Each row is a point. Each copy is the shape, with its points in the same order, stretched, turned, moved and blurred by noise. Some copies are also mirrored. Which?

Shape (5 x 2):
[[-2.5  3.9]
 [ 2.8 -1.0]
 [-7.7 -2.1]
 [-1.3 -4.4]
 [ 2.7  3.8]]
Copy 1 (5 x 2):
[[-3.6  1.4]
 [ 0.7 -2.8]
 [-0.3  7.3]
 [ 1.9  2.0]
 [-2.8 -3.6]]
Copy 1 is: mirrored
Copy 2 (5 x 2):
[[  4.5  -3.0]
 [  0.3   4.3]
 [ -1.7 -11.3]
 [ -2.8  -2.2]
 [  4.3   4.6]]
Copy 2 is: mirrored
Copy 3 (5 x 2):
[[ 1.4 -2.1]
 [-0.2  3.8]
 [-7.2 -1.7]
 [-5.7  3.3]
 [ 4.4  1.3]]
Copy 3 is: mirrored

Shape (9 x 4):
[[ 2.1 -2.6 -1.3  4.3]
 [ 4.0  0.1 -2.1 -3.7]
 [ 2.7 -6.5  1.6 -2.8]
 [ 5.0  4.7  2.5  0.8]
 [-0.7 -2.9 -0.6 -1.7]
 [-7.0 -1.5  7.3 -2.6]
 [ 0.2  0.8 -4.1  0.3]
 [-0.5 -0.5  6.2 -0.7]
 [-5.3  1.7 -7.3 -4.4]]
Copy 1 (9 x 4):
[[ 5.3 -0.2 -0.4  3.3]
 [-1.6 -2.2 -1.6 -2.3]
 [ 6.1 -2.5 -1.5 -5.9]
 [-1.1  4.4 -6.1  1.0]
 [ 2.8  0.8  2.0 -3.4]
 [ 4.6 10.8  1.7 -9.0]
 [-0.6  0.3  2.7  1.3]
 [ 3.9  7.0 -3.1 -4.6]
 [-5.4  1.3  9.2 -1.6]]
Copy 1 is: only turned
Copy 2 (9 x 4):
[[ 4.4  3.5  7.5 -1.1]
 [ 5.6 -3.3 -0.5 -2.3]
 [ 5.3 -3.5  4.0  4.0]
 [ 8.0  3.0 -2.4 -2.5]
 [ 1.1 -0.5  2.1  2.2]
 [-2.0  4.3 -2.0 12.4]
 [ 1.2  1.4  2.8 -3.4]
 [ 3.9  2.8 -0.4  6.4]
 [-5.4 -1.0 -0.9 -2.0]]
Copy 2 is: mirrored
Copy 3 (9 x 4):
[[-2.7 -4.1 -2.8 -0.4]
 [-0.7  0.4 -0.7 -5.8]
 [-5.7  3.2 -3.9 -2.5]
 [-1.8 -2.5  4.7 -0.8]
 [-1.1  1.9 -3.7 -1.8]
 [-1.4  7.5 -1.5  6.7]
 [ 2.1 -2.2 -2.4 -3.5]
 [-4.1  3.2  0.9  3.6]
 [ 7.7  1.8 -5.2 -5.4]]
Copy 3 is: only turned

Shape (13 x 8):
[[ 0.0  3.9 -2.6  6.8 -2.6 -3.4 -3.1  5.9]
 [-5.1  3.7  3.9 -3.1  2.2 -3.9  2.1  3.0]
 [ 2.5  1.7 -1.4  3.0 -3.9 -4.9  2.2  0.3]
 [ 1.5 -2.3 -5.9  1.4 -0.9 -3.9 -1.8  1.0]
 [ 3.3  3.1  0.9 -2.2 -4.1 -4.6 -1.1  0.1]
 [-0.1 -3.9 -2.4  3.0  2.0  4.3  1.7 -0.9]
 [ 4.6 -0.6  3.5  3.9  3.4 -5.4  2.2  5.8]
 [-0.5  2.4 -6.1 -2.3 -1.1  4.5 -7.9  1.3]
 [ 2.4  1.1 -5.1  5.8  5.6  1.8  0.0  2.5]
 [-5.4 -7.4 -1.3 -3.3  2.7  5.0  1.3 -2.5]
 [ 0.6 -3.1 -6.5 -1.2  2.2 -4.0 -4.2  5.3]
 [-4.7 -1.0  4.7 -4.3 -1.9  3.6  2.4  3.0]
 [-3.9 -7.4 -2.6  2.0  0.5  3.4 -6.4 -4.0]]
Copy 1 (13 x 8):
[[  4.3   2.9   4.2  -2.5   0.1  -0.5 -11.6   1.0]
 [ -3.9   2.2  -6.2  -1.6  -2.7   1.7  -6.1   6.1]
 [  3.1   0.2   4.9   3.5  -2.7   0.4  -4.7   4.1]
 [  4.1  -4.4   3.0  -1.8  -0.5   2.6  -4.2  -0.5]
 [  0.1  -1.5   1.4   3.6  -6.7  -3.2  -3.8  -0.3]
 [  2.6   0.4   2.9  -3.1   6.3   1.4   2.9   4.2]
 [ -2.9  -2.2   0.7   2.5   5.4  -3.5  -7.4   9.0]
 [  6.8  -0.3  -1.7  -6.5  -1.6  -2.0  -0.9  -8.8]
 [  6.1   0.0   0.0  -0.2   8.7   0.2  -3.1   3.0]
 [ -2.2  -1.0  -1.3  -7.8   3.6   5.1   6.2   3.1]
 [  2.3  -7.4  -1.7  -6.4   1.5   1.5  -6.3  -1.7]
 [ -4.1   2.9  -1.9  -7.3  -1.8  -1.5   1.5   6.6]
 [ -1.4   0.6   4.7  -6.3   3.1   4.8   1.4  -6.1]]
Copy 1 is: only turned
Copy 2 (13 x 8):
[[ -0.1 -11.1   4.1   2.5   1.1   1.5   3.2   2.9]
 [ -0.8   0.3   1.7  -7.4   2.7  -2.5   1.3   5.0]
 [ -1.4  -0.1  -0.2   3.1   0.5   3.6   3.1   6.0]
 [ -4.3  -3.8   1.3   6.5   0.6   0.0  -2.8   1.5]
 [ -3.8  -1.2  -4.8  -1.5   1.6   2.3   1.4   7.5]
 [  0.7   2.1   2.5   4.1  -0.5   2.6  -2.4  -5.7]
 [ -0.2  -0.8  -0.7  -0.4   4.4  -1.3  10.5   2.3]
 [ -4.0  -9.9   0.5   1.2   1.9   1.5  -9.8  -3.8]
 [ -3.6  -3.6   5.4   4.2   3.5   2.9  -0.4  -6.0]
 [  0.7   5.1   2.1   1.3  -1.4  -2.1  -8.2  -6.9]
 [ -4.5  -6.7   1.7   5.5   3.8  -5.3  -4.1   0.0]
 [  5.5   1.7  -2.4  -5.8   1.8  -0.7  -1.5   0.1]
 [ -1.8  -3.1   3.7   3.6  -7.3  -2.7  -7.3  -6.4]]
Copy 2 is: mirrored

Shape (12 x 9):
[[ -4.9  -2.4  -3.3  -1.7  -2.3   2.1  -2.2   0.2   0.0]
 [ -5.1  -0.5   6.4   1.2   4.3 -10.1   0.3  -2.4   1.3]
 [  5.8  -1.3  -3.7   0.3   2.5   3.0   1.3   0.6   0.3]
 [ -1.0  -1.8   0.9   2.4  -2.2   4.2  -1.2   1.3   1.2]
 [ -0.1   3.0  -1.9   1.0   4.3  -0.9  -2.1  -0.3  -0.2]
 [ -5.3  -1.6  -2.4   1.3   4.3   0.7   0.9   3.7  -1.0]
 [ -3.9  13.9  -2.8  -1.5   0.2   2.3   3.1  -2.4  -1.2]
 [  6.5  -1.5  -1.5   1.1  -0.6   0.7   8.9  -0.8 -12.1]
 [ -0.9   1.7  -2.7   0.6   3.5   4.3   0.9  -0.9   1.2]
 [ -5.2  -2.2  -3.0  -0.5   4.1   3.9  -0.3  -2.4   1.3]
 [ -4.2  -2.1   1.4   0.9   4.0  -0.5  -1.4  -1.6  -4.9]
 [ -2.3   0.8   1.6  -4.5  -1.7   4.4  -0.4   2.1  -0.3]]
Copy 1 (12 x 9):
[[ 2.8  1.9 -1.5 -4.6  0.4  0.4 -2.8  2.4 -1.9]
 [ 8.1  3.8  0.2  6.8 12.4  0.0  5.7 -4.0  3.0]
 [ 1.3 -3.4  4.2 -2.8 -5.0 -3.0 -2.3  4.4  1.9]
 [ 1.0  3.5  1.5 -2.5 -2.8 -0.1  0.2  2.7  0.0]
 [ 5.1 -0.1  1.0 -1.9  0.5 -5.2  3.4  2.0 -0.3]
 [11.7  3.5  0.4 -3.8  3.3 -0.3  1.1  4.5  1.3]
 [11.8  1.7 -2.1 -1.0 -6.8 -4.3  7.3 -0.2 -7.0]
 [14.8  0.7 12.4  1.2 -3.5  1.0 -8.0 -2.7  2.7]
 [ 4.9  1.0 -0.5 -1.9 -3.6 -4.8  2.3  5.9  0.1]
 [ 6.7  3.7 -3.8 -2.7 -0.7 -6.0  0.3  8.5  1.1]
 [11.0  4.9  0.0  0.1  3.6 -2.6 -0.8  0.8  4.9]
 [ 5.5  2.6 -1.9 -2.4 -6.6  5.5  1.6  0.5  2.0]]
Copy 1 is: only turned
Copy 2 (12 x 9):
[[  2.2  -1.3   3.7  -1.8   0.5   3.2   4.9  -4.1  -3.6]
 [ -2.0  -2.1   2.0  -8.3   4.4   7.2  -9.3  -3.1  13.1]
 [  3.6   2.0  -3.4   7.4  -3.8   2.6  -0.3   3.5  -1.4]
 [  2.8   1.5   2.0   1.3   1.2  -1.0  -0.6  -2.3  -6.1]
 [  1.1   2.4  -3.7  -1.4   0.5   6.9  -1.1   2.9   1.8]
 [  1.8   1.8  -0.6   1.9  -2.5   8.8  -1.4  -2.6  -3.6]
 [ -0.9  -4.8 -11.5  -4.3   4.8   9.6  -0.6   0.7  -2.5]
 [ -3.3  -4.6   4.1   8.4  -1.4   7.2  -5.4   8.4  -0.3]
 [  5.2   1.2  -4.4   4.3   0.5   4.9  -0.3  -1.3  -2.6]
 [  7.4   0.4  -0.4   3.5   0.8   6.3   1.6  -5.0  -1.0]
 [  2.9   0.6   5.2  -1.4   2.3   8.2  -3.7   1.4   1.9]
 [  4.9  -4.0   1.8  -3.1  -3.3   1.5  -0.5  -0.3  -5.6]]
Copy 2 is: mirrored
Copy 3 (12 x 9):
[[ 2.3  1.2 -1.6 -4.7  0.5 -0.9 -3.5 -0.9 -3.8]
 [ 0.5 -1.8 -9.2 -1.7  4.6 -0.6  1.8  6.2  9.7]
 [ 0.6  5.9  4.3  7.0 -1.2 -0.5  1.0 -2.0 -3.6]
 [ 0.2 -0.1 -1.1  2.3 -2.3 -2.2 -0.8 -2.6 -3.2]
 [-1.2  3.3 -1.5  3.2  3.6 -1.5 -0.6  0.6 -3.1]
 [ 3.8  0.4 -5.1  2.4  3.6  0.9 -3.1  1.4 -2.4]
 [-9.8  1.1 -2.6 -0.2  8.5 -0.6 -8.1 -5.3 -2.3]
 [ 0.0  3.7 -0.9  5.8 -2.5 10.9  2.1 -1.4 -2.5]
 [-0.2  1.3  1.0  3.7  3.0 -1.5 -2.4 -1.1 -2.5]
 [ 3.7 -1.1 -0.2 -1.1  3.6 -0.6 -2.7  2.1 -1.0]
 [ 3.3 -1.6 -5.6 -1.6  3.2  3.3  1.6  3.6 -1.3]
 [-0.3  0.1 -2.2 -3.5  2.0 -0.8 -1.0 -6.0 -1.5]]
Copy 3 is: mirrored
